Each row of a before or after table is a point. One or more steps were done to the points. Then noise was added and the rows were shuffled. The steps act on how far a point lies along the listed directions, d1 being the first. Write out the steps. A step turns or swaps two directions, mirrors them in a line or flattens them onto one, adds a multiple of one to another, or multiplies one. Angles are multiples of 10 degrees, from the lower direction toward the higher: turns from -170 to 170, lines from 10 to 170 but not 90. Use the fewest steps. Two steps may share a direction if one is a turn and the other turns, adds or multiplies; they go together, in the order done. Otherwise the lowest direction goes first.

Directions:
(1): [-63  -1  36]
(2): [-36   9 -62]
(3): [ -4 -72  -9]
Before (10 x 3)
[[ 41  26  28]
 [-22  16 -25]
 [-58  38 -56]
 [  9  -9  34]
 [ -9  37   3]
 [-16 -66  -5]
 [121  18 -22]
 [ 39  34  42]
 [ 17  35  51]
 [  7   7  -6]]
After (10 x 3)
[[ -4 -38   4]
 [-43  15 -51]
 [-16 -86  13]
 [ 39  31  26]
 [ -4  36  11]
 [ 11  -5  -1]
 [118  36 -31]
 [  7 -19  32]
 [ 16  32  53]
 [ 38  38  41]]
Steps: mirror d2 and d3 in the line at 40 degrees

Directions:
(1): [ 30 -12   8  17 -28  92]
(2): [-30  39  -9 -48  62  44]
Before (14 x 6)
[[  90  -77   18   97 -121   25]
 [  -6   17  -16  -17  -14  -14]
 [   6   19   18   -4   10   13]
 [   9    7   -3   12  -22    9]
 [  13   -5   -5   11  -44  -54]
 [  25   -4   15   -5    1   64]
 [   0    0    6    9  -10   33]
 [ -14   -3   -3  -31   17  -16]
 [  17  -11   -7    4    5   17]
 [ -14   11   12   -4    8  -26]
 [  46  -37   24   38  -50   45]
 [  16  -22    7    7  -28   63]
 [ -22    3    7  -18   17   -5]
 [  -7   -6    2  -31   -1   15]]
After (14 x 6)
[[ -14   -4    4    7   -8  -30]
 [  28   -3   -6    7  -46   42]
 [  -6  -20    4   10  -21  -65]
 [   3    4   -5   10  -21  -14]
 [  -6   13   17   -2    5   27]
 [   7   17   17   -2   13  -13]
 [   2   19  -14  -17  -13   12]
 [ -15    2    9  -19   19   13]
 [  77  -72   15   95 -116  -62]
 [  29  -36   22   36  -47  -67]
 [   3   -9    9   -6    9  -66]
 [  10  -14  -10    0    6  -20]
 [  -6   -2    1  -27   16   21]
 [ -10   -9    0  -30   -3  -11]]
Steps: mirror d1 and d2 in the line at 110 degrees

Directions:
(1): [-16  -3  33  77  26 -24  -6  67 -54]
(2): [-19 -35   2 -24 -35 -81  76   7  -5]
(3): [ 51  57  -3  58  -6 -47   9 -11  65]
Before (13 x 9)
[[-14 -20   4  -9  -3 -24  37   6 -24]
 [ -5   4   0  -2   0   7  -8   0  -1]
 [ 15  12   0  20   0  -9  -5   2  11]
 [  9   2  -3  -4  -5   4  -3   3  -6]
 [  1   0 -13 -32  -5  18   1 -28   4]
 [  2  -5 -14 -35  -6  12  -2 -18  13]
 [ -9  -5  -1  -6   1  13 -11  -2  -5]
 [-11  -3   4  13   4   4  -3   4  -2]
 [ -3  -1   7  -5   3   9   1   6 -13]
 [ 11  22 -11  -1 -11   2  -7  -6  15]
 [  6   8  -4  13   5  -7  -9   7   0]
 [-18 -13  -4   6   6  11  -4   9 -10]
 [-12 -26  -3 -10 -16 -37  36   6 -15]]
After (13 x 9)
[[   0   11   -2    1    4   18  -19   -4    3]
 [   0    8   -1   13    3    8   -7   -7   14]
 [ -11  -32   -4  -33  -39  -94  101   -9    4]
 [ -14  -19   -5  -30    3   20   -8    1  -16]
 [  10    4   -3   -2   -3    8   -8    2   -6]
 [   2    7   -5   -4    4   25  -23  -12    9]
 [  -7    9    0    9    5   24  -25   17  -21]
 [ -20  -51   -7  -36  -56 -121  113    2   -2]
 [   7   12   -4   16   10    3  -18    7    0]
 [   6    7    6   26    9    4  -16   14   -8]
 [ -12  -10   -5  -26    5   31   -9  -11  -22]
 [   2    6  -14    3    1   11   -6  -13   23]
 [  10   11    1   -7    0    9   -1   -8    8]]
Steps: swap d1 and d3; multiply d2 by 3

Directions:
(1): [-57 -43   3  53  74  13 -54 -44  11 -14 -46  17]
(2): [-16  33  58   4 -10 -82  11 -19  53 -60  15  50]
(3): [-22  41  42  35 -20 -45 -16  23  -6 101 -51  -9]
(4): [-82  13  28 -95   2  22 -45  23  21   3  16 -29]
Before (12 x 12)
[[ 43  21 -30 -37 -60   3  35   9 -11 -28  46 -20]
 [  2  15  16  42 -15 -32  -8  16 -12  63 -29 -18]
 [ -8  -8  -5 -26  24  29  -3  12   5 -35  39 -29]
 [ -9  18   7 -14  -4 -21   0   0  32 -41  13  16]
 [  9  52  69 -20 -54 -88  29 -12  55 -77  45  51]
 [-17  24   6  -4   4  10  -7  20   8  34  22 -18]
 [ 16  -4  -4 -15   1  10  12   0  17 -15  18 -13]
 [  1  10 -10 -61  -6   8  17   4  -5 -52  32   9]
 [-33  51  27 -52 -39 -23 -27  40  -2  75 -19 -37]
 [ 29   1 -13 -11 -31   5  35   9 -15 -33  22  -1]
 [-29  -7  -6 -59 -12  26  -5   0  24 -25  22 -12]
 [ 18  -6 -22   4 -26   1  31  -7  -6 -18  13  -6]]
After (12 x 12)
[[   5    6   -5    0  -30   -9   27   -6    4  -20   16   -2]
 [ -69   44   57 -122  -45   -7  -28   31   34  -13   41  -24]
 [   1   19   -6   16    2   11    1   13   -4   42   14  -20]
 [  37   30  -20  -32  -63  -12   35   10  -11  -10   39  -20]
 [  10   31  -11   -7  -37    0  -15   45  -36  115  -35  -51]
 [  20  -20  -20   -1   28   38    6   15  -14  -26   30  -30]
 [  -1  -24  -40  -30   -7   51    3    1   -3    4   10  -26]
 [  16   -1   -4  -13    0    9   14    0   15  -11   16   -9]
 [  -1   24   30   41  -15  -54   -8   10   -2   51  -27  -10]
 [  18    7    0  -14  -37   -8   31   11   -8  -32   22    1]
 [ -26   10   -6  -44   -3   12  -17   16   19  -19   14  -10]
 [   3    1  -23  -54   -5   30   10    7  -24  -23   23   -4]]
Steps: add -0.3 times d1 to d3; turn d2 and d4 by 70 degrees

Directions:
(1): [-65 -20  -2 -79 -84 -42  19  14  49 -16 -23  43 -41  32 -55   0  -2 -29]
(2): [-61  15  51 -20  20   8 -58 -17 -63   6  58   6 -18   4   5  68  60 -71]
Before (10 x 18)
[[ 30   2  -6  13  -9  10  13   9  17   9 -20  10  12  -1  -2 -25 -22  29]
 [  4   4  18  12  20  10 -25   9 -19 -10  25   5  14  -6   4  13   5  -3]
 [  2  12  20  34  31  17 -30  -9 -47   6  16  -2   7  -1  24  30  15 -13]
 [ 36  -1 -23  -4 -31  -9  35  -2  32  -8 -29   3  -6  -2 -11 -30 -24  39]
 [ 47  17  -3  44  54  18 -13  -1 -31  11   7 -31  35 -13  36   4  -3  33]
 [ 18  -2 -26   0 -25 -21  26  10  38   7 -29  18  -7 -10 -17 -42 -31  32]
 [ 28  19   4  45  70  15 -23 -22 -52   9  18 -15  11 -21  45  10  10   3]
 [ 28   1  -2  23  38   1  -3 -16 -11   8   4 -12  -1 -10   4  -1  -4  27]
 [  9   0 -20   5 -32 -17  28  15  28 -12 -36   3   5   9  -4 -21 -33  25]
 [  9  -7  -6  12   4   5   2  -2   2   4  -1   1   3  -4  -9 -17 -14   6]]
After (10 x 18)
[[ 82  29  -6  98 120  41 -23 -29 -73  17  21 -44  44 -42  80  -4   3  34]
 [ 45   7   4  45  65  17 -12 -21 -32  14  15 -28   9 -19  21   3   2  29]
 [ 85  31   2  93 107  46 -28  -9 -69  20  26 -57  60 -32  71   9   2  50]
 [ -3   2   1 -26 -33  -7  11  -7   5  -6  -3  11 -19   3 -16   4   6  -1]
 [-29   4   0 -16 -36 -22   7  10   9 -10 -17  12  -7  15 -12   6 -10  -7]
 [  8  -4   2  15  12  10  -7  -4  -9   5   9   0   3  -6  -7  -9  -7  -3]
 [ 26   4   8  31  31  16 -19  11 -17  -9  19  -2  26 -11  11   0  -6  16]
 [ 13  10  12  12   2  15  -6   4  -7  14   3  10   9  -2   3  -1  -3   8]
 [-23   3  -2 -23 -31 -23   1   4  16   5  -5  29 -25  -4 -24  -8  -2  -8]
 [ 46  14   4  69  54  31 -16  -9 -44   9   5 -20  28 -11  40   9  -3  21]]
Steps: multiply d1 by 2; multiply d2 by 0
